Every row gives one point. Each copy is the shape, with its points in the same order, turned, moved and blurred by noise. Say if it was mirrored as well.
In the rows, zero is written as 128.

Shape:
[[169 134 163]
 [101 126 174]
 [116 104  99]
 [144 147 165]
 [122 118  83]
 [175 171 150]]
Copy 1:
[[170 153 104]
 [107 170  92]
 [119 118 162]
 [153 146  85]
 [124 102 159]
 [175 125  82]]
Copy 1 is: only turned
Copy 2 (6 x 3):
[[ 90 156 161]
 [107 158  95]
 [144  96 122]
 [108 167 143]
 [167  98 135]
 [121 176 182]]
Copy 2 is: only turned

Shape, 8 rows:
[[107 100 129 138]
 [102 148 119 193]
 [134  89 116 153]
 [107 151 109 150]
 [140 132 139  73]
 [141 139  86  68]
 [155 128 175 137]
 [153 171 109  87]]
Copy 1, 8 rows:
[[104 135 146 131]
 [126 201 122  97]
 [ 98 127 144 102]
 [125 163 101 124]
 [146  83 113 155]
 [108  85  68 154]
 [167 109 150 104]
 [148  95  61 135]]
Copy 1 is: mirrored
Copy 2 (8 x 4):
[[132  99 164 119]
 [173 140 142  67]
 [138 118 186 124]
 [178 102 137 105]
 [103  79 103 154]
 [158  72 119 180]
 [ 99 141 123 122]
 [157 106  89 163]]
Copy 2 is: mirrored
Copy 3:
[[108 117 103 142]
 [147 151  94 192]
 [106 140  81 126]
 [140 149 123 159]
 [144 105 146  90]
 [129 156 174  86]
 [169 103  85 113]
 [170 152 160  97]]
Copy 3 is: only turned

Shape (9 x 6):
[[171  84 121 194 151  79]
 [120 156  97 127 118 184]
 [123  90 128 140 161 119]
 [136 114 103 173 137  77]
 [ 96 149 148 101 125 134]
 [ 74 130 102 149  88 186]
 [109 114 101  99 100 149]
 [164 100 144 176 120 106]
 [137 119 130 175 146 122]]
Copy 1:
[[161  82  57 195 142 123]
 [ 78 146 164 155 118 139]
 [161 103 124 149 120 119]
 [133 117  63 166 129 107]
 [133 172 144 124 126 140]
 [ 82 160 149 159  56 134]
 [ 96 131 137 112 102 151]
 [153 109  85 188 129 158]
 [142 119 108 187 125 126]]
Copy 1 is: only turned
Copy 2, 9 rows:
[[ 97 118 176 122  67  86]
 [170 172 113 119 144 166]
 [106 124 129 154 108 138]
 [110 130 130 104  78  90]
 [118 125  98 106 175 156]
 [131 216  87 116 143 165]
 [132 162  98 107 122 187]
 [103 147 179 100 106 115]
 [119 146 146 128 119 107]]
Copy 2 is: only turned
Copy 3, 9 rows:
[[115 100 130 221 170 160]
 [160 191 145  99 140 143]
 [117 119  98 157 160 119]
 [100 110 146 186 137 156]
 [130 126 146  84 141 113]
 [118 187 121  77 155 175]
 [141 139 105  90 115 160]
 [131  94 148 173 169 168]
 [119 130 147 162 163 147]]
Copy 3 is: only turned
Copy 4, 9 rows:
[[104 111 147 211 150 132]
 [143 156 111  89  79  93]
 [106 130 133 135 149 158]
 [102  91 134 179 115 142]
 [120 113 154  60 120 134]
 [176 128  85  93  84 139]
 [124 116  83  82 121 112]
 [135 105 150 172 151 116]
 [130 132 151 154 117 129]]
Copy 4 is: only turned

Shape:
[[176 145 186 138 120 105 158 135]
 [101 119 128 131 120 102 120 125]
 [143 112 109 157 129 164 146 126]
 [132 140 120 108 125 117 100 151]
 [146 121 123 137 121 178 133 112]
 [151 130 119 176 132 141 130 133]
 [116 135 122 126 137 120  86 152]
 [124 166 137 116 129 101 120 146]
 [167 114 135 146 163 142 140 122]
 [166 160 187 141 132 113 182  95]
 [168 181 189 151 138 106 168  83]
 [ 89 157 165 112 142 114 120 158]
 [120 130 117 108 144 119 122 139]
 [132 133  97 143 134 140 149 142]]
Copy 1, 14 rows:
[[226 130 141 173 101 132 124 130]
 [154 118 136 105 131 137 121 112]
 [133 118 118 167 114  95 140 124]
 [150 149 129 108 114 146 119 150]
 [120 130 115 179 132 111 127 132]
 [145 120 126 160  78 109 121 121]
 [143 153 147 106 112 143 115 132]
 [187 145 110 107 113 142 120 128]
 [166 136 140 165 107  81 127 136]
 [238 126 108 180 130 104 113  94]
 [249 133 111 175 118 102  93  89]
 [184 164 144 100 138 153 145 104]
 [162 141 122 116 128 120 131 149]
 [140 124 108 136 101 106 151 134]]
Copy 1 is: only turned
Copy 2 (14 x 8):
[[ 79 133 105 123 178 155 119 144]
 [122 105 153 111 110 136 147 114]
 [162 133 125 146 126 109 126 155]
 [142 125 151  97 121 155 101 104]
 [170 154 116 122 133 118 136 146]
 [136 119 115 147 137 105 115 133]
 [135 125 156 113 112 134 106  90]
 [109 119 137  84 126 144 106 109]
 [133 143 146 142 163 111 115 151]
 [ 75 136 104  98 184 132 146 164]
 [ 70 129  90  90 197 109 139 145]
 [ 81 146 149  87  96 143 117 103]
 [133 128 167 103 116 140 113 129]
 [144 119 133 124 110 120 105 160]]
Copy 2 is: mirrored

Shape, 12 rows:
[[ 90 125 111 124 154 111 107 158 106]
 [113  94 172 172 179 141 155 148 175]
 [147  87  97 170 128  90 102 134  83]
 [162 140 125 176 190 126 122  59 134]
 [143 130 160 109 132 181 112 122 157]
 [145 138  71 141 145 131 128 140  92]
 [103 127 138 127 127 164 171 124 134]
 [151 146 131  85 157  77 101 180 106]
 [ 76 164 126 129 120 138 159 133 127]
 [ 94 161  99 157  83 143 174  88  93]
 [119 137 123 141 118 121 137 143 176]
 [114 152 162 198 133 143 142 126 140]]
Copy 1:
[[149 128 147 129 115 153 132 152  73]
 [191  97 180 117 104  94 156 209 140]
 [113 119 118 144  66 128 156 115 105]
 [149 113 117 167 139 133 227 175 152]
 [168 134 152 126 185  87 145 142 130]
 [105 103 106 154 132 137 143 156  91]
 [154  95 154  98 163 130 120 168 150]
 [183 104 114 150 125 128 122 104  52]
 [142 102 173 114 158 169 114 153 121]
 [ 88 100 153 114 161 186 126 141 167]
 [169 112 168 163 135 123 108 150 146]
 [141  85 205 131 141 131 174 158 147]]
Copy 1 is: only turned
Copy 2, 12 rows:
[[107 148  97 118 101 161 161 170 131]
 [121  83  70  76 174 109 134 137 110]
 [126 167 120 115  93 168 100 148  73]
 [189 124  83 131 103  71 107 178  86]
 [173 118 146  76 154 105 177 149 128]
 [143 155 112 129  68 133 152 123 104]
 [152 149  92  95 148 103 171 113 145]
 [ 88 131 161 101  76 137 131 169 155]
 [129 165  91 137 145 112 180 121 154]
 [163 215  90 159 134 108 162  96 125]
 [137 111 122 143 157 127 148 121 132]
 [120 141  91 135 168  84 152 138  87]]
Copy 2 is: only turned
